Each row is a point. Two turns around zero, p and q, are shown by what they do to some points. Write where each new point lands after one turn and then the other. Backwards means that the second turn is done in reverse. Each puzzle has new turns, and all numbers are rounded.

Turn p:
[46 10] -> [44 18]
[-21 -31] -> [-15 -34]
[-25  21] -> [-28  16]
Turn q:
[-56 -19] -> [-49 -32]
[-1 30] -> [-9 29]
[ 22 -10] -> [24 -4]
[35 -1] -> [34  8]
Where do these land?
q, then p: [  0 -14] -> [  6 -13]
p, then q: [20 36] -> [ 3 41]
p, then q backwards: [14 20] -> [16 19]
p, then q: [-61 -19] -> [-48 -43]
q, then p: [ 28 -22] -> [35 -8]

Turn p:
[-24 -18  -7 -23] -> [-31 -10  -5 -20]
[ 10   9 -21  37] -> [ 16   1 -22  35]
[ 70  13 -37  15] -> [ 72 -17 -34   7]
[-55  24  24  -4] -> [-45  44  16   1]
[ 29   1   0 -11] -> [ 27  -8   2 -14]
[-30 -29  41 -15] -> [-39 -10  44 -10]
Turn q:
[ 16 -13  28  28] -> [ 22 -15  26  24]
[ 15 -33  28 -41] -> [ 26 -34   9 -43]
[ 10  33 -31  -3] -> [ -3  43 -18  -1]
[-51 -58 -36  -5] -> [-34 -56 -54   5]
[ 5 38 -6 19] -> [-7 38 10 17]
[ -4   1  36 -32] -> [ -1 -13  29 -37]
[ 10  31 -19  35] -> [-1 38 -2 35]
Where do these land?
p, then q backwards: [ 79 -17 -26 -14] -> [ 50 -65   9 -23]
q, then p backwards: [-43  -7  14 -14] -> [-26 -36   3 -18]
p, then q backwards: [ -3  -4 -19 -21] -> [ -7  -8 -12 -24]
q, then p: [-43  35   5  41] -> [-38  35  15  43]
p, then q backwards: [-19 -25  16  27] -> [-27  -1  15  32]
p, then q: [ 29  19  10 -19] -> [ 27  16   9 -24]

Turn p:
[  9  51 -36 -38  24   0  -4 -36] -> [ 15  25 -27 -42  25  12 -15 -54]
[-14 -29  29  -1  -5  -4  33  40] -> [-11   5  24   5  -7 -11  40  46]
[ 15   6   0  36 -15  -2   9   2] -> [12  3 -5 40 -4 -7  1 -2]
[ -7 -18 -11  20   1  17  22 -38] -> [-18 -14   2  23  -5  26  20 -31]
[-50  46  -6  14  21 -12  -4   0] -> [-41  48   1  -1  16 -17 -26 -18]
[ 25 -35   3  -2  -1 -21  -5 -12] -> [ 14 -44   8   0   2 -12  11  -3]
[  3   2 -25 -18 -20  -5 -21   6] -> [  6  -8 -30 -19 -16  -9 -12   1]
[ 10 -33  48   6 -30   5  -1  12] -> [ 16 -20  37  15 -34   0   8  33]
[  9  11  -3 -18  25  22 -29  25] -> [  8   5 -11 -23  23  19 -28  27]
Turn q:
[ 27 -14 -11  -2  -5  17  -2  22] -> [ 29 -13  -9 -10  -2  25   0   9]
[-17  11  32  23 -22 -69   1 -10] -> [ -2   2  16  46 -18 -68  -1   1]
[-12  -9 -12   8 -16  19 -56 -10] -> [-14   4  -7  -1 -28  21 -53   1]
[ 25  -4  -8 -20 -13  -8   8 -25] -> [ 13 -11  -6 -17 -13  -9   8 -33]
[ 17  18   6 -14 -18  21   5  48] -> [ 34  15  11 -22 -12  17  16  36]
[ -3   7  13  27   1  30  10 -24] -> [-10  12  26  18   8  27   1 -22]
[-16 -18  -3 -17 -11  13   4  12] -> [-14 -16  -1 -13 -14  12   9  17]
[ -4  20 -18   0 -18 -36  14 -12] -> [  1  16 -20  13 -19 -31  19 -14]
[-17  -5  12 -23  97  25   2  12] -> [-34  -4   0 -36  90  10  -8  21]
[  1  -5 -12  21   6 -12  15 -13] -> [ -2  -3 -12  25   9  -2   9 -16]
Where do these land?
q, then p backwards: [  9  33 -19  -7   5  21 -37  25] -> [  0  40   1 -25  -2  28 -18  26]
q, then p: [ -8 -12 -13   7  -8  -8 -31  36] -> [  4  -7 -34   6  -5 -10 -16  35]
q, then p: [-16  13   4   4  -9   6  18   5] -> [-3 25  7 10 -5 -1 11  3]
p, then q backwards: [-28   0  -9  24   8 -48  20 -42] -> [-15   3  15   1   6 -28  25 -63]
q, then p: [ -7  -9 -24  -8  37  18  27   8] -> [-25  10 -14 -13  29  28  24   1]
p, then q: [ 25 -13  12  30 -11  17  27 -61] -> [ -1 -17  39  34   1  34   1 -51]
p, then q: [ 40  -4  31  -3   5  11  14 -10] -> [ 33 -14  30  -3  20  15   3 -13]
p, then q: [-25  15 -14 -21 -12  13 -59   0] -> [-14   5 -20 -34 -40   0 -41  15]
q, then p: [11 -8 40 -4  1 15 -5 14] -> [16 -8 32 -7  3  5 -3 29]
p, then q: [ -1 -14  -9 -22 -15 -45  25  24] -> [ 10 -14 -20   2  -3 -40  43   4]

Turn p:
[-56 -32  25 -26  18  26 -10   0  23  48  65] -> [-49 -32  35  26  45   3 -13  11  -6  55  54]
[ -2   0  17  -4  -8  -3 -44 -26 -17  13  -8] -> [ 17   3  16  -5  20   0 -46 -10  -9   6 -12]
[ -7  38 -46  18  -4  -3   2  68  31  19  13] -> [-26  33 -22  20 -30  -3  22  70  23  25 -10]
[-11  20  12  14   0  43  42 -15 -40  -8  20] -> [  6  15  12  23 -10  10  25 -14 -58 -17  34]
[-15 -31   1 -19 -54 -12  17  39 -30 -22  -7] -> [-17 -50  20  -7 -59 -10  -5  11 -18 -17 -17]
[ 35 -13  12  -1 -18 -28 -50  23  34 -56 -32] -> [  3 -18 -10 -42   3  16 -28  24  51 -53 -42]
[ 47 -27 -33  37  23  19 -18   0 -44  14   2] -> [ 67 -17 -52  23   0  11 -11  11 -16   8   8]
[ 13  -3  27 -19 -21 -21  20 -10  50  22 -28] -> [-11   0  36  -2   0  10  19 -32  51  10 -30]
[-32  25  -2  37  26 -26   8  -3  10  -1  22] -> [-21  32 -12  25  18 -43   4   8   7 -11  20]
[ 26 -27 -46  10   7  32 -15 -79  19 -51 -15] -> [  9   9 -67 -31   4  50 -30 -63   9 -24  26]
[ 22  -1  18 -34 -12 -24  14   7 -58   6  20] -> [ 43 -24  39 -22 -25 -30   5   5 -25   6  13]
[-20  50  15 -14  42  -4  35  -3  22  15 -51] -> [-21  46   7 -10  32 -16  57 -22  -7  13 -42]
Turn q:
[ 48 -27 -27 -42 -17  -6  31 -38  50   3 -24] -> [ 47  -5  -1 -33 -22 -19  36 -26  53 -14 -47]
[ -2  11 -21   6 -35 -29 -19  24   7  31   0] -> [ -9  19 -20   2 -31 -36 -20  13   8  29   3]
[  2 -46 -14   1 -39  43  -4 -31 -35 -14 -19] -> [ 32 -51   8  27 -38  29 -28 -21   3 -16 -15]
[ 26  -5  36  42   8 -28  40 -35  -8 -11 -21] -> [ 22  -3  49  41  22 -26  42 -22 -12   2  -5]
[-42 -46 -31   1  -9 -14 -36 -38   9  27 -30] -> [-18 -54 -31   7  -4 -20 -31 -41  21  30 -32]
[ 32  43 -26 -11  30 -18   3  -4 -19   4  29] -> [ 22  58 -31  -8  17   0   9 -11 -26  -9   4]
[-38  20  -7   2  16  28  33  56 -23 -34  26] -> [-33  -1 -20   6  -7  40  24  54 -38 -28  26]
[ -5  -3 -37 -37  37  -8 -17  44 -29  39 -40] -> [  5 -10 -38 -51  -2  -7 -19  21 -54  35 -35]
[ 31 -17  17  -7  22 -28 -40  -6  37  -9  29] -> [ 20  11  -4 -19  53 -25 -17   0  43  -3  18]
[-40 -16  41  22  27  35   2  16  -7  24  21] -> [-32 -32  17  -7  17  35   5   0 -16  27  50]
[-25  48  36  43 -48  51 -20  18  45 -38   7] -> [-56  30  50  40 -16  45 -18  39  52  -5  14]
[ 13  40  34 -21   8 -26  27  -8 -27 -22  22] -> [ -2  38  23  -4  12 -17  17  -9 -35 -47  18]
Where do these land?
p, then q: [-15  37 -13 -18 -45 -31  50 -53 -12 -23 -30] -> [-27  29  32  20 -34 -29 -13 -59   6 -53 -23]
p, then q: [  4  11  -5  32 -41  50 -13   4 -56   1  12] -> [ 32  12  17  44 -21  28 -51  22 -25   0  22]
p, then q: [  2  30  66 -37  -7 -25  15  13   6  38  41] -> [-17   6  64 -31  29 -31  26   5  -7   4  54]
p, then q: [ 42 -34  12  19 -19 -17   5  10  23  16 -29] -> [ 22 -19  26   9   2   3  19   8  50  20 -30]
p, then q: [ -1  -1  -3 -27  12  46  16  28  26   5 -19] -> [-13 -28   4 -19 -29  38  30   1 -22  12  -3]
p, then q: [-19  -7  16  -5  38 -38   0  18 -42  -3 -43] -> [ 21 -21  -5  -1  19 -54   9   0 -41  -4 -40]
p, then q: [ -8  32  39  22  -1  15 -29 -11  33 -30  -8] -> [-34  15  14   2  43  38  -5  22  -5 -22 -20]
q, then p: [-57  -5 -65  11 -39 -37  19 -21   3   6  29] -> [-38  21 -50  27 -62 -25 -34 -29  21   1  13]
p, then q: [ 43  21  24  25   0  11 -27   1 -35  51 -20] -> [ 52  33  44   5  16   8  -7  16 -17  41 -14]
p, then q backwards: [ 32   6 -10 -19 -31  -4  -8   2  24   3  16] -> [ 17  -2   6  -6 -25  37  -6  10  27  11   6]
p, then q: [-29 -18 -11   0  46  -8  12 -42   3 -20  -4] -> [ -5  -2 -49   4  25  -6  13 -45 -10 -18  -9]
p, then q backwards: [  0  37 -18  -5  50 -22 -14   1  23 -48  -2] -> [  5  24 -12 -45  31 -33  -3  22  36  -9  32]
p, then q: [  5 -62 -47  62  16  38  -7  41 -29  -6  64] -> [ 46 -22 -78  52 -16  17 -10  51  13  26  53]
p, then q: [  0 -49  13 -58  20  22 -18   8  31   9  -6] -> [  0 -59  -8 -57   9  24   9 -19   4  19   6]
